Each row is a point. The points of each table are mixes of a few directions, plus a little noise. How many directions does each table use, and how many do they share? Where both have some left over, give the other angles between the two spaces (their principal angles), to ten degrees, smallest first.

First, 6 rows:
[[-45 -23  17]
 [  7  24 -17]
 [-62  -2   5]
 [-73 -41  30]
 [103  38 -30]
 [ 71   2  -5]]
Second:
[[ 37 -81  52]
 [ -6  20 -13]
 [-20  34 -21]
 [-88   8  -2]
 [ 77  19 -16]]
Directions: first 2, second 2, shared 2

First, 8 rows:
[[ 13   8   1  12]
 [-41 -17 -13   6]
 [-57 -20 -18  17]
 [-29 -20  -2 -32]
 [ 47  49  -9 121]
 [ -3  -6   2 -15]
 [ 47  17  15 -13]
 [ 26 -12  25 -94]]
Second, 7 rows:
[[   1  -35   50   18]
 [  -3   78 -112  -41]
 [   0   -4    6    2]
 [   1   -5    8    3]
 [  -1   32  -47  -17]
 [   2  -48   68   25]
 [   1  -19   27   10]]
Directions: first 2, second 1, shared 0; angles 90

First (8 x 6):
[[-35   3   0   0  12   3]
 [  4   8 -14   5 -18  41]
 [-16  30 -32  29 -31  52]
 [ 27  -3   9   4   8 -51]
 [-26  19 -35  11 -42 121]
 [-16 -18  21 -19  29 -33]
 [ 16  -7  17  -2  22 -75]
 [ 47 -34  34 -30  22 -56]]
Second:
[[ -2 -13   3 -20  -3  44]
 [  9  20  -4  32   6 -84]
 [-26   8 -17   0 -19  81]
 [-10  42 -24  53  -8 -63]
 [  0 -20   9 -27   0  51]
 [ 32 -38  33 -38  25 -30]]
Directions: first 3, second 2, shared 2

First, 9 rows:
[[-26 -10   2 -15 -10   2  62 -19]
 [-52 -17  27 -49  79  31  10 -33]
 [ 10 -21  -6 -33 -11 -20   3  22]
 [ 14  23 -37  43 -45 -11 -20  -2]
 [121  26  58  89 -83 -25   8  84]
 [-16 -14  -6 -28   7  -3  12  -5]
 [-16   8   6   3  33  18 -19 -17]
 [-35 -33  -9 -67  24  -7  20  -8]
 [  0  40 -36  54   6  15 -76 -23]]
Second, 9 rows:
[[-13  19 -39 -40 -18  38  12   1]
 [ 14 -36   4 -76 -34  23 -10 -36]
 [-33 -44   5  78 -28  81   4  24]
 [ 19  34  43 -24   4 -34   0 -11]
 [ 55 -14  16   0  38 -83 -17 -40]
 [-11   4 -39 -96   2 -35  -7   3]
 [ -6  69 -31  10   3  27  27   9]
 [-24 -49 -19 103  21   3  -8  35]
 [  0  17  61  47   9 -23   0  15]]
Directions: first 4, second 5, shared 1; angles 50, 70, 90

First, 10 rows:
[[ -63  -53   -4    4   11   92   18  -37   33]
 [   0    0    0    0    0    0    0    0    0]
 [   1    1    0    0    0   -2    0    1    0]
 [ -66  -55   -4    4   12   96   18  -39   35]
 [ -16  -13   -1    1    3   23    4  -10    8]
 [  61   51    4   -4  -11  -89  -17   36  -32]
 [  83   69    5   -5  -15 -121  -23   49  -43]
 [   4    3    0    0   -1   -5   -1    2   -2]
 [  13   11    1   -1   -2  -19   -4    7   -6]
 [ -17  -14   -1    1    3   24    5  -10    9]]
Second (9 x 9):
[[-23 -19   0  13  -9  14 -11  -9  -9]
 [-12  53 -10  -8 -20 -48  22  23 -48]
 [ 83   6  12 -44  62  22  31  -2  94]
 [  5   6   0  -4   3  -3   4   2   2]
 [  8 -38   8  16   3  18 -31 -11  18]
 [-36 -39  -1   0  13  66  13 -26  32]
 [-62 -13  -9  15 -22  23   3 -11 -30]
 [ 95  27  13  -4   8 -74 -32  29   7]
 [-59  15 -12  16 -38 -16   3   6 -62]]
Directions: first 1, second 3, shared 1

First (11 x 11):
[[ -27   33   22   56  -24   31    8  -31  -10  -21   11]
 [  12  -11 -111   24   25   19    8  -31   -2  -15   16]
 [  19   -2   81  -10  -13  -44    2   56    9    1   -3]
 [  19  -16  -42  -10   16  -13    1    9    6   -1    4]
 [  52   -1   41   50  -10  -66   22   76   14  -36   27]
 [  50  -40  -26  -43   27  -56   -1   57   18    9   -2]
 [ -71   41  121  -15  -42   49  -16  -41  -17   26  -28]
 [ -54   40  -26   59  -18   75    4  -84  -21  -16    8]
 [  41  -40  -87  -35   38  -29   -1   23   13    7    3]
 [ -60   12  -11  -39   -1   70  -21  -78  -17   34  -28]
 [  18  -15   38  -34    3  -35   -5   43    9   12   -9]]
Second:
[[ 10   1  64  10   2 -31  -2  39  16  -9 -18]
 [ 16  10 -10  -2 -63 -13  28  11 -41   3  84]
 [-17  17 -67  75  17  34  13 -52   2 -39   7]
 [-14 -19  72  13  47 -73  16  24  46 -34 -44]
 [-16 -31 -62 -70  46  20 -23 -35  10  34 -40]
 [ 42  19  31  18 -29  20 -25  53  -7  11  -2]
 [ 43 -16 -60 -85 -10  49 -47  23 -21  68  -7]
 [-66  19  32  40 -11  -7  38 -64  -6 -34  21]]
Directions: first 3, second 5, shared 3

First:
[[ -9  15 -39  -4  -7   4 -22   4 -15 -17 -10   3]
 [ 12  10  29  18  -3  -8 -11  18 -20  11   9   1]
 [-10  -6 -25  -7 -14  16  27  -4 -14  20 -13 -14]
 [ 22 -20  64  -2   6 -23   1   1  16  24  -2  21]
 [ 15  13  50  46  21   3   3  21  36  27  11  -9]
 [ 18 -14  58   5  24 -17  10  -6  28  -7  33   6]
 [-28   5 -90 -30 -19  20  -9 -15  -1 -12 -45   4]
 [-16   0 -50 -28  -8   5   4 -20 -31 -43  16  -8]]
Second (8 x 12):
[[  0  -2   1   0 -13   3   5   6 -22  15  -6  -3]
 [  0  10  -4  -3  68 -15 -26 -32 121 -81  33  17]
 [  0   1   0   0   7  -1  -3  -3  12  -8   3   2]
 [  0  -1   0   0  -5   1   2   2  -9   6  -2  -1]
 [  0  -5   2   1 -34   7  13  16 -61  41 -16  -8]
 [  0   3  -1  -1  18  -4  -7  -8  32 -21   9   4]
 [  0  -6   3   2 -41   9  16  19 -72  49 -20 -10]
 [  0   0   0   0   0   0   0   0   0   0   0   0]]
Directions: first 5, second 1, shared 1

First:
[[ 25   6  -4   5  10  25   7   3   9  19  14  -8 -20   1]
 [-19   0  -9 -50  -5  42 -67  16   3  10 -19   9 -29 -12]
 [-25  -8   8  14 -12 -53  20 -11 -14 -30 -12   8  39   3]
 [ 37  14 -21 -53  20 121 -71  28  28  61  11  -9 -88 -11]
 [-61 -14   9 -15 -25 -60 -20  -7 -23 -45 -35  21  46  -4]
 [ -2  -4  12  43  -4 -62  58 -17 -11 -26   6  -1  45  11]
 [-50 -13  11   6 -23 -73   7 -12 -23 -47 -26  16  55   0]
 [ 29   4   6  43   9 -22  58 -12   2   1  22 -12  15  10]
 [ -1   2  -5 -21   1  27 -28   8   5  11  -4   2 -19  -5]
 [ 68  16  -7  26  28  55  36   3  24  46  41 -24 -43   7]]
Second (11 x 14):
[[   0    0    4   -5    9   -1    4    6   -3    2   -4    4   -1    7]
 [  -1    0   -9   10  -18    3   -8  -12    8   -3    8   -9    2  -15]
 [   0    0   -7    8  -15    2   -6  -10    7   -3    6   -7    1  -12]
 [   5    3   54  -62  114  -20   44   77  -52   22  -48   56  -12   95]
 [   2    2   27  -31   58  -10   22   39  -26   11  -24   28   -6   48]
 [   3    2   42  -48   88  -15   35   60  -40   17  -37   43   -9   74]
 [  -2   -1  -25   29  -52    9  -20  -35   24  -10   22  -25    5  -43]
 [  -1   -1  -14   15  -28    5  -11  -19   13   -6   11  -14    3  -23]
 [  -1    0  -13   15  -27    5  -11  -18   12   -5   11  -13    3  -23]
 [  -1    0  -11   13  -24    4   -9  -16   11   -5   10  -12    2  -20]
 [  -4   -3  -51   58 -105   19  -41  -71   48  -20   44  -52   10  -88]]
Directions: first 2, second 1, shared 0; angles 90

First:
[[ -27  -37    5   22    5   72   13  -23   29   -7   -5    4   -2   -8]
 [ -21   -9   24   21   -1   30   19   36  -21  -26   20  -13  -19    9]
 [  34  -17  -24  -46   -8  -30  -40  -57   35   19  -51    1   49  -20]
 [  -1   -5  -27  -14    4    9  -24  -58   18   26  -22   17   12  -13]
 [  10   27   13   -2   -4  -44    6   48  -34  -10   18  -11  -11   14]
 [  24  -35  -16  -41   -9   -7  -40  -54   37    6  -54   -5   50  -23]
 [   3  -36   30   23   -3   42   33   31   34  -33    4  -18    3    1]
 [   5  -17   42   22   -8   11   34   71   -6  -45   19  -31   -6   14]
 [ -61   74  -12   14   10  -22   -9   28 -120   17   57   20  -65   24]
 [  42  -28  -25  -37   -2  -15  -29  -70   69   24  -53    7   51  -25]
 [  -8   86   -9   36   19  -46   37   48  -43   28   68   26  -65   27]]
Second, 8 rows:
[[  34   -1   29    3   -8  -33   24   60   11  -29    8  -24    8    9]
 [ -68    3  -58   -6   15   66  -47 -121  -22   58  -16   48  -16  -19]
 [  10    0    9    1   -2  -10    7   17    3   -9    2   -7    2    3]
 [ -27    1  -23   -2    6   26  -18  -47   -8   23   -6   19   -6   -7]
 [  19   -1   16    2   -4  -19   13   34    7  -16    5  -14    5    5]
 [ -63    3  -54   -6   14   62  -44 -113  -20   54  -15   45  -15  -17]
 [  45   -2   38    4  -10  -43   31   79   14  -38   11  -32   11   12]
 [  50   -2   43    4  -11  -49   35   89   16  -43   12  -36   12   14]]
Directions: first 4, second 1, shared 1
